Rows are points. To make a cloud, some directions were put in groups of two or more. Within a group, all points are equally far from the middle, so they leave a hole (a ring in 2 directions, a hollow ball in 3). The other directions are filled evenly. Then the cloud was stretched, turned, moved and blurred a little. Count the holes, and give their numbers of directions, smallest first.
(in the rows, 128 means zero)

Cloud, 14 rows:
[[121  69]
 [153  65]
 [203 104]
 [149 102]
 [225 114]
 [103  79]
 [160 127]
 [ 77 142]
 [143 112]
 [177  84]
 [117 134]
 [106 175]
 [145 110]
 [153 108]]
Holes: 0

Cloud (22 x 3):
[[114 186 164]
 [129 229  78]
 [110 131  77]
 [ 88 140 122]
 [195 178  78]
 [ 90 178 113]
 [153 129 122]
 [130 137  81]
 [ 80 206 170]
 [155 117 110]
 [ 62 146 163]
 [151 172  98]
 [130  90 164]
 [135 203  70]
 [136 154 176]
 [100 181  53]
 [151 150 142]
 [ 77 161 165]
 [109 176 143]
 [146 126 128]
 [101 121 138]
 [159 172 109]]
Holes: 0

Cloud, 28 rows:
[[ 95 126 174  57]
 [ 87 103 100  68]
 [136 111 190 187]
 [176 143 176 133]
 [155 112 181  81]
 [104 121  97 170]
 [116 123 112  59]
 [157 141 144  70]
 [172 145 155  93]
 [ 50  69 125 142]
 [ 93 149 128 141]
 [ 49  89 118 153]
 [159 118 185 177]
 [122  72  87 110]
 [149 139 105  83]
 [ 59 139 144 116]
 [175 148 158 102]
 [101 127 141  52]
 [137  96  92 178]
 [116  61 105 115]
 [149  88 180  99]
 [ 91  56 113 113]
 [ 88 128 211 130]
 [ 96 106 100  68]
 [114  57 113 117]
 [160 149 128  89]
 [ 97  80 198 109]
 [ 53  91 110  94]]
Holes: 2 (2, 2)

Cloud (85 x 8):
[[136 109 131 119  81  54  68 211]
 [ 60 100 138 175 205 136 168  67]
 [131  87  91 128  72  83 132 149]
 [ 97  75 142 129 130 115 191  81]
 [148  91 119 158 114 195 141  97]
 [118 112 126 189 159 101  40 140]
 [134 112 152 154 102 103 200  70]
 [ 95 188 180 130 121 109 139 132]
 [ 93 114 163 146 189  91 131 113]
 [124  89 148 196  76  56 116 129]
 [ 77 175 169 155 131 108 139 123]
 [184 101 167 145  88  50 113 116]
 [125 151 119 143 176  62 139  84]
 [129 198 117 170 150  82 158  91]
 [ 61 151 116 139  56  81  52 130]
 [107 142  96 122  74  81  78 152]
 [129 134 154 136 164 178  72  44]
 [104  93 154  97 178 141 165  77]
 [129 120 156 130  50 129  69 150]
 [203 101 136 194 156  93 154  95]
 [201 104 142 124  78 161 134 155]
 [ 53 192 177 158 129 103 120 105]
 [100 109 167 186 121  53 116 158]
 [118  91 112 134 150 196 148 111]
 [ 75 158  96 159 165 165  93 121]
 [165 134  73 171 185  45 159 111]
 [ 91 176 127 163 172 156  73 116]
 [111 108 137 176 193 112 164 110]
 [110 100 170 192  68 163 124 118]
 [128 125 163 132  68  10  53 191]
 [112  73 143 159 135  75  98  91]
 [ 93 144 154 182 112  54 125 139]
 [ 91 130 147 188 123  49  89 128]
 [ 68 183 141 161 123  42  78  97]
 [ 92 107 188 157 111 100 128  56]
 [ 98 109 171 148 146 162 168 124]
 [118 132  81 119 144 177 174  97]
 [128 141  40 122 214 140 191  99]
 [141 138 176 139 177 100  97  35]
 [126  83 144 104 147 106  63 131]
 [136 130 118 178  80  81  63 145]
 [119  79 152 126 119 149 167 156]
 [137  88 148 149 116  80 169 165]
 [182  79 136 106 139 169 141 133]
 [127  31 178 127 139  96 133 147]
 [ 64  91 202 134 146  99  60  56]
 [156 131 119 119 120 131 145 172]
 [129 138 155  99  92  46  49 172]
 [142  96 179 157 195 129 153  62]
 [146 141 157  96 223 136 152  80]
 [153 163 136 145 187  80 149 105]
 [146 120 114 105 100 161 181 112]
 [164 102 100 122 198  82 141 148]
 [159 150 210 158 120 158  92 125]
 [180 168 150  96 142 162  95 132]
 [130 119 133 153 163 213 193  59]
 [146  99 120 120 195 204 160  97]
 [140 173 168 111 124 107 160 123]
 [128 157 179 113 137 138 131 154]
 [142  78 143 175 135  91  72 107]
 [117 128 179 167 113  44   9 165]
 [145 161  64 128 147 157 125 101]
 [171 109  91 195 120 115  95 136]
 [136 156 117 133 133  49 109  75]
 [137 123 179 149 105  34 110 173]
 [214  60 122 114 145 116 105 118]
 [154 109 159 114 163 206 125 102]
 [125 131 170 113 153  93 120 174]
 [111  96 182 199 119 143 140 116]
 [142  99 115 122 176  66 115 113]
 [168  71  97 120 169 130 132 157]
 [ 82  90 124 121 155  85 134 116]
 [147 148  74 144  64 131 134  60]
 [127 147  74 109  97  77 115 107]
 [151 132 101  97 105  90 117 101]
 [145 176 160 138 143 165  81  46]
 [ 67  92 195 154 172 113 112  54]
 [ 86 138 206 134 124 136 158  83]
 [180 154 106 151  56  76  83 127]
 [ 91 142 153 152  88 195 152  85]
 [153  46 169 138 180 171 177 140]
 [130 145 189 130 111 146 139 160]
 [193 175 125 172 188 125  62 127]
 [164 108 156 199 157 151 127 144]
 [117  66 116 146 167  51 100 167]]
Holes: 1 (3)

Cloud:
[[177 108 134  99 207 129 146 138 131]
 [126  69 101 161 164 176 192 126 135]
 [147 189  83  81 142 118 142 153 146]
 [129 116 116 178  87 180 110 114 170]
 [129 185 128  84 129 200 136 130 158]
 [178 117 103 128 149  83  98 143 148]
 [123 181 141 161  97 192 124 160 141]
 [114 197 100  90 125 123 126  96  95]
 [ 66 149 113 168  88 126 132 121 133]
 [126 141 102 139  81 205 157  82 189]
 [142 209  76 152  80 150 149 175 157]
 [182 183 105 153 105 141 114 134  97]
 [ 98 145 165 120 101 127 172  63 107]
 [155 127  80 137 133 209 150 162 198]
 [113  90 163 115 142 138 192 124  82]
 [180 120  85  95 117 195 176 119 143]
 [ 92 127  61 155 107 177 150 159 119]
 [108 175  99  96 114 103  79 120 130]
 [ 72 135 111  98  92 138 100 123 154]
 [209 128 161 120 134 150 151 139 119]
 [132 136 163 148 126  65 127  88  92]
 [157 120 117  67 113 143  81 207 119]
 [137  88 196 127 175 144 132 108 166]
 [114  86  96 160 151 149 174 155 102]
 [124 202 161 120 113 148 108 125 185]
 [ 83 110 131 148  96 115 137 176 127]
 [171  39 107  98 149 196 153 130 134]
 [112 128  92 122 160 180 137  84 112]
 [175 111 156 131 120 161  88 209 166]
 [ 99 161 156 106  97 144 110 114 206]
 [ 85 129  84 143 144 151 140 176 139]
 [202 133 155 112 100 159 118 126 112]
 [131 107 155 146 115 213 119 177 135]
 [155  86 159  73 178 121 141 129 133]
 [144  80 142 102 124 123 107  87 164]
 [137 224  83  90  80 128  86 158 176]
 [160 134 131 103  72 176  97 113 115]
 [183 134 135  92 189 140 161 106 119]
 [155  58 102 106  99 161 129 113 177]
 [128 170 176 167 139 107 170  85 132]
 [159 160  99 135  57 112  88 200 141]
 [129 149 101 154 135 139 196 144 146]
 [ 76 123 193 150 140 117 138 109 155]
 [172 109  64 136  73 164 139 108 144]
 [130 127 141  68  83 112 129 143 158]
 [163 114  65 106 177 169 132 115 122]
 [162 133 128 178  98 107  90 148 149]
 [170 151 162  76 100 180 110 131 151]
 [179 179 156 156 131 120 121 107 161]
 [133  95 155  79 135 168 136 156 191]
 [109 191  97 130 114 119 128 193 177]
 [131 137 147  85 190 160 158 107 131]
 [155 113 137 112 133 177 159  50 137]
 [119  56  89 145 101 186 130 172 140]
 [157 154 108 137  81 135  93 228 166]
 [129 183  90 145  79 194 176 154 132]
 [148  76 160 157 154 124 173 151 149]
 [164  68 164 153  86 189 143 173 138]
 [133  47 180 153 103 178 145 103 173]
 [142  83 178 115  99 205 178 102 150]
 [154 133  79 105 147  91 121 106 130]
 [118 190 165 122 132  64 119 101 102]
 [111 154 138 146 121 154 136  84 202]
 [215 140  89 125 174 148 127 150 111]
 [134 156 167 108 110 131 102 212 171]
 [145 180 141 149 134 190 157 159 160]
 [168 143 175 126 121 141 154 179 141]
 [144  42 131 106 118 123 147 112 123]
 [151 149 114 115 173 129 115  73 111]
 [136 170 136 149  71 146  71 177 188]
 [144  79 180 150 151 149 156 153 176]
 [184 117 160  84  80 158  82 148 142]
 [136 131  62 187 116 167 142 142 125]
 [103  80 200 165 157 124 154 107 138]
 [ 97 214 115 109  96 114  78 154 172]
 [137 193  74  85  78 165 109 137 194]
 [136 158  79 159 100 212 168 148 186]
 [117 123 173  85 176 128 130 158 149]
 [116 175 106 127  79  93 119 195 134]
 [125 100 113  64 151 132 134 155 102]
 [128 146 147 113  91  84 145  77 139]
 [ 65 171  96 139  79 182 129 118 141]
 [145  96  75 173 113 172 122 169 171]
 [101 191 118 118 162 177 157 135 154]
 [152 215  97 130  47 116  99 157 142]
 [110 106 155 123  76 156 142 194 112]
 [146  41 138  95 171 180 167 107 114]
 [114 153 111 117 181 178 169  97 155]
 [ 71 154  96 162  96 146 113 134 146]
 [132 128 100 125 104 188 141 104  78]
 [132 114 178  73 140 100 118 124 157]
 [197 118 108 117  80 111  84 166 147]
 [107 204 100 159 145  81 143 119 127]
 [147  99 120 129 107 249 158 168 161]
 [117  96 164 115 103 220 167 162 171]
 [ 83  72 171 127 109 131 170 138 119]
 [126  74 198 168 133 110 165  97 125]
 [148 103  89 102 166 172 179  80 115]
 [127  95 113 119 160 167 198  82  85]
 [144  90 127 149  83 125 112 192 114]
 [ 90 171 154 168 136 110 145  89 164]
 [139 158 167  72 110 143  78 175 128]
 [141 135 164 103 176  93 139 160  79]
 [125 160  85 120  89 239 158 132 172]
 [192  89  97  92  95 172 119 188 110]]
Holes: 3 (3, 3, 3)

Cloud, 87 rows:
[[ 45 134 155 129 173 130 126 100 182]
 [108 127  47 135 123 125 201 139 101]
 [192 107  90 149 169 135 204 135 160]
 [157 114 151 113 112 175 158  80 145]
 [ 89 105 129  89 157 102 173 153 172]
 [145 118  85  75 119 184 213 136  79]
 [128 145  43  51  96 108 172 110 125]
 [146 107 114 136 223 139 160 175 164]
 [148 153  51  74 151 139 189  73  81]
 [139  67 130 106 179 173 136 145 173]
 [121 143  86 138 163 134 188 149 195]
 [128 104  92 127 135 106  77 120 124]
 [118 146  38 111 181 121 146 157 137]
 [147 173 176 122 192 144  57 149 114]
 [143 173 146 148 227 137 101 163 170]
 [173 120  74  63 151 165 101 134 120]
 [130  88  97  85 161 180 125  64 110]
 [192 164  69 113 148 132 133 168 127]
 [ 87  93 145  28 132 136 116 139 148]
 [203 129  78 105 168 150 166  94 162]
 [ 42 147 207  89 175 121  88 134 166]
 [ 76  80 131  55 110 181 157  93 135]
 [ 98 121 106  91 202  85  66 128 122]
 [110 151 140  90 178 149 196 146 161]
 [134 105  37  75 165 101 137 113 153]
 [126 149 132  93 167 160 115 105 220]
 [ 80 143 179  76 181  87 121 127 178]
 [ 72 117 160 125 137 195 141 132 186]
 [117 136 139  97 189  76  80  80 164]
 [193 137 137  83 168 125 177 126 113]
 [117  92 166  68 162  98 117 110  85]
 [120 115 110  71 132 104 181 108  50]
 [164 111 117 152 188 165 213 111 144]
 [120 161 111  61  94 180 105 120 154]
 [126 157 197  89 185  91  68  84 133]
 [164  82  70 107 123 186 142 101 108]
 [133  84  81  60 150 151 223  87  90]
 [134  86  86  68 120 145 119  78  75]
 [169 111  75  40 152 122 177 137 141]
 [ 80  96 149  46 174 107 109 113 171]
 [ 55  92 106 132 129 139 158 110 171]
 [134 119 161  78 170 195 165 100 104]
 [ 77  99 168  70 109 154 136 111  86]
 [148 108 142 116 163 162 114 165  84]
 [125  71 146  98 149 109 137 152 141]
 [179  71  68 129 143 173 186 138 122]
 [ 37  95 160  89 170 138 139 149 138]
 [146 172  58  67 116 164 170 143 105]
 [ 74 127 159  46 102 124 144 100 133]
 [158  89 117  73 161 188 150  83 115]
 [ 47 135 183 116 187 167 102 117 197]
 [ 82 132 130  99 131 101  75 170 132]
 [182 148 115  61 136  75 142 101 109]
 [ 73 143 109  41 127 100 129  84  96]
 [131  75 130 152 164 193 144 106 154]
 [138 117  94 105 166 150 134 203 128]
 [189 140  92  64 166 161 110 115 113]
 [172 135  40  94 149 167 167 142 178]
 [134 158 142 117 105 167 187 128 123]
 [ 73 106 139  70 152 111 160  59 115]
 [176 125 135 118 147 155 130  84 183]
 [182 114  38  86 111 105 193  77  78]
 [117 135 156 136 194 187 185 102 148]
 [ 97 150 153 114 139  95  92  90  71]
 [126 128  59 123 132 121 194 166 163]
 [ 88 108 105 126 199 100 136 173 158]
 [ 91 165 180 104 183 185 146 141 130]
 [125  84 171  86 114 152 127 105 105]
 [ 64 118 164  71 150 113 150  71 119]
 [141 149 119  79 128 169 157 120 205]
 [164  94  85  50 154 131 138 107  72]
 [ 91  83 131 125 153 170 161 145  81]
 [ 80 118  88 127  85 142 137 103 129]
 [148 181  72  84  97 133 144 134 150]
 [ 90  90 138 116 205 200 149  86 135]
 [ 91 139 154 127 178 118 174  71 146]
 [171 100  51  72 120 168 231  92  89]
 [165 137  77 140 228 115 144 121 155]
 [197 126  38 124 149 106 174  89 138]
 [ 97 125 116  83 220 121  71 161 114]
 [130 170 143  63 133 170 176 121 108]
 [117 158 121  95 171  72  58 100 146]
 [185 171  89 116 138 150 143 111  74]
 [114 158 110  39 103  90 139 130 121]
 [103 102  75  39 130 126 206  84 105]
 [107 148 173 125 180 116  27 134 122]
 [ 89 130 136 151 167 156  82  84 114]]
Holes: 3 (2, 3, 4)

Cloud:
[[ 94 101 141 177 131 158 126 133  57]
 [116 133 135 192  99 122  86 159 123]
 [129 128 144 166  71 100 127 148 139]
 [ 92 129 116 127 128 134 133 152 197]
 [160 123 141 141  99 133 180 123  99]
 [104 137 130 197 161 105  96 137 143]
 [ 99 104 114 170 134  89  98 128 103]
 [128 133 172 127  93 117 144 112 244]
 [130 124 189 130  80 106 114 137 151]
 [ 56 134 176 186 103 122 163 111  99]
 [184 176 154 145 116 212 121 119  99]
 [184 197 142  84 134  73  73 156 139]
 [190 148 152 159 128 132 134 166 102]
 [156 119 201 130 134  67 138 131 127]
 [182 137 132  94 109 116 134 118 165]
 [ 74 135 137 135 135 136 116 149  51]
 [121 127 178 148  92 108 149 159 157]
 [167 192 138 145  60 168  48 136 143]
 [169 145 133  93  65 108  93  95 180]
 [145 116 108 106  96  82 115 182 182]
 [127 132 102 114 141 126 108 122 175]
 [132 162 141  68 195  74 141 135 112]
 [112 115 107 137 149 122 159 121 153]
 [ 91 162 141  89  74 167 164 118  93]
 [ 87 140 134 148 134 117  63 156 129]
 [ 82 144  93 135 115 157 169 148 125]
 [ 55 106 150 146 156  72 137 142 122]
 [186 122 179 131 152 145 110 171  67]
 [ 37 104  97 158  79 108 200 137 122]
 [131 123 162  60  82 100 169 133 107]
 [108 156 122 165 150 140 131 155   7]
 [ 78 127 138 136  90 130 121  84 225]
 [122 176 143  88 189  94 116 163  58]
 [113 172 154 153  97 119  71 162 129]
 [104  97  74 108 125  52 153 166 127]
 [106 149 127  52 169 100 176 197 118]
 [112 164 172 124  72 181 140 158 172]
 [ 56  95  99 143 113  89 156 153  91]
 [ 70 141 158 183 136 166 115 108  70]
 [177 160 151 188  96 155 104  51 174]
 [119 132 156 144 200 133 172 135 112]
 [165 163 151 147 153  98 130 119  66]
 [ 62 137 131  73  68 120 152 146 180]
 [113 196 157 122 107 111 162 123 149]
 [189 192 148  87 137  83  89 139 163]
 [ 57 132 133 206 109 138 128 139  91]
 [ 82 125 127 144 122 123 115  77 208]
 [135 168 152 199  61 164  69  82 159]
 [149 122 171 130 214  72 127 120  78]
 [ 90 126 146 112 124 117 135 107  59]
 [130 135 195 117 120 119 162 139 214]
 [150 136 100 107 141  79 108  94 181]
 [120 160 160 130  55 124 151 165  76]
 [153 126 133 158 113 157 106  57 156]
 [128 127 132 134 221  88 129 171  85]
 [ 90 161 162 108  55 143 152 128  69]
 [ 66 174 127 138  89 122 201 178  95]
 [155 162 100 147 120  79 113 105 108]
 [118 130 182  99 134  92 140 204 166]
 [158 103 149 194  90 159 111 127 144]
 [171 173 160  80 152  54 140 153 168]
 [146 159 188  47 113 106  85 187 140]
 [106 120 107 193 124 157 153 129 144]
 [ 54 145  99  77 141  56 192 125 152]
 [ 86 132 177 132 126 136 184 175  97]
 [ 92 143 104 105 139  78  61 145 155]
 [ 69 120 155  89 136 113 115 172 101]
 [115 139 119 119 135 151 181 178  64]
 [115 100 119 155 139  84  86 155 118]
 [201 152 198 122 184 122  56 129  95]
 [121 110 120 130  78 134  97 136 197]
 [110 182 148  71 147  51 162 153 104]
 [ 90 131 107  75  99  89  78 139 207]
 [137 141 116 182  83 179  55 141  90]
 [124 119 107 119 155  68  70 147  98]
 [105  97 126 130 141 115 130 147 204]
 [160 194 165 142 136 123 153 165  84]
 [ 81 133 134 141 107  99  83 166 133]
 [164 159 154 125 126 108  39 121 206]
 [138 164 176  87 139 124 111 123  79]
 [ 61 122 128  50 107  75 196 180 156]
 [122 157 208 128 102 200 134 120 120]
 [102 148 170 100  70 153 168 162  93]
 [ 97 131  94 168 134 121 153 108 158]
 [ 78 117 188 156 106 133 177 149 131]
 [ 65 153 125 105  74 126 195 176 145]
 [148 155 155  70 167  74 103 138  71]
 [ 59 118 100 104 103  81 104 182 111]
 [132  97 167 128 174 107 192 126 102]
 [154 122 136  79 163 125 148 174 108]
 [ 83 144 186 123 175  62 156 114 163]
 [106 146 149 171  48 153 133 170 127]
 [181 208 150  77 128 111  88 150 111]
 [166 136  96 118 127  85 122 185 136]
 [ 94 150 126 129 170 121  88 136  91]
 [112 150  99 141 106  59 130 160 174]
 [150  88 130 136 121  90 119 136 106]
 [ 93 116 132 106 176  79 177 175  66]
 [177 136 129  81 148  78 140 108 171]
 [142 138 156 116  76 110 114 187 147]]
Holes: 2 (3, 3)

Cloud, 92 rows:
[[168 116 118 169 153 132 170  99 148]
 [139 119 165 133  81 118 165 155 129]
 [141 133 100 145 138 159 101 129 148]
 [165 114 115 150  71  97 148 141 167]
 [131 115 147  99 131 144  81  93 137]
 [128 106 154 158 146 100 161 150 149]
 [ 96 130 129 154 171 126 116 104 112]
 [177 126 184 121  92 129 172 125 149]
 [106  71 149 135 173 167 179  52 128]
 [173 170 122 167 119 129 108  91 135]
 [116 141 105 134  90 132 138 178 149]
 [119 156 132 172 138 163  76 131  97]
 [118 157 103 194 126 140 139 134 150]
 [199 192 144 134  96 127 147 172 175]
 [124 107 137 132  84 157 138 149 153]
 [160 171  82 173 123  86 109 157 144]
 [155  46 130 115 123 123 135 106 164]
 [132 174 121 122  98 132  97  77  94]
 [ 74 103 132 112 186 165 148 114  97]
 [ 94 126 145 115  85 128 117 133 114]
 [ 92 137 138 144 111 134  86 121 179]
 [114  75 142 138 133 155 151  69 167]
 [159 172 128 195  98 153 124 142 171]
 [138 176 135 150  72 123 110 183 110]
 [ 83 114 127 156 146 146 182  96 186]
 [127 119 152 158 134 115 199 128 172]
 [167 158 132 125  92 162 128 196 116]
 [127 173  84 150 113 137 157 158  91]
 [ 65  95 107 101 161 147 168  99  90]
 [167 127  94 133 110 122  80 168 171]
 [103 157 123 173 107 134 184  86 146]
 [114 183 131 161 152 154 148 119 115]
 [145 110  81 162 169 156 149  75 159]
 [194 115 127 140  73 127 134 149 140]
 [149  43 111 177 161 116 158  93 133]
 [226 146  78 169  66 130 118 175 149]
 [ 91  61 123 129 198 125 140   7 117]
 [168 106 180 182  87 119 127 170 146]
 [ 95 110 148 111 140 101 166  42 103]
 [122 120  81 153 183 198 130 133  55]
 [135 131 113 104 123 127  54  67 145]
 [132 122  70 185 178 123 123 108  87]
 [138 137 115 161 141 187 121 173 118]
 [114 108 141 157  89 105 163  79 131]
 [163 133  90 161  66 154 144 168 120]
 [129 150 136 124  93  91 101 103 133]
 [135 142  66 143 118 137 101  92 189]
 [114  86 138 130 113 153 103 142 107]
 [102 134 179 148 133 104 142 171 123]
 [119 154  78 148 176 146 116 126 158]
 [137  92 159 122  88 159 135 145 145]
 [170  92 128 141  98 152 108 173 148]
 [107  51  73 193 148 110 143  98 146]
 [155  49 128 122 108  80 136  92 114]
 [140 118 150 134 127 177 128 121 156]
 [131  73 125 161 181 135 167  73  67]
 [144 154 146 106 100 138  97 147 101]
 [ 70 137 142  91 123 138 161 118 133]
 [ 69  75 122 145 146 175 145  86  85]
 [162 103 115 133  86 128 127 129 121]
 [ 70 131  98 150 141 153 130 131 141]
 [143 150 116  91 141 136  92  91 162]
 [158 119 183 157  91  96 125 119 183]
 [125 159 111 159 131 140 110 139 197]
 [146 154 119 148 107 148 162 106  95]
 [133 173 131 163 127 110  89 105 186]
 [ 94 134 196 133 121  91 151 108 187]
 [127 138  77 195 132 165 101 156 117]
 [ 93 121 173 113  55 138 136 128 172]
 [140 181 152 154 133 184 129 137 170]
 [165 137  87 154 114 141 199 159 119]
 [109  79 143  99 159 155 118  40 120]
 [ 79  85  81 151 201 111 132  31 120]
 [115 118 137 125 165 115 169  41  96]
 [ 83  96  91 142 136 124 108 110 146]
 [144 128 130 114  89  83 142 106 194]
 [203 173 113 181  99 131 126 105 178]
 [ 90  89 147  84 162 116 112  92 145]
 [100 122  57 129 204 154 141  83 117]
 [134 141  83 198 121 149 136  59 159]
 [128 151 135 101 100 135 146 104 157]
 [133 129  55 199 148 190 179 164 133]
 [140  32 107 109 194 150 162  52 115]
 [ 81  88 144 169 143 112 163 111 127]
 [142 137 170 119 126 120 156 117 112]
 [175 194 101 192 107 110 133 215 183]
 [125  50 161 134 163 119 116  95 138]
 [134 107  63 143 180 141 137 138 145]
 [180 139 144 104 118 173 128 118 182]
 [ 52  90 118 161 160 121 114 116 105]
 [141 152  76 215 123 173 140 176 136]
 [128 136 106 121 145 170 113 150  97]]
Holes: 1 (2)
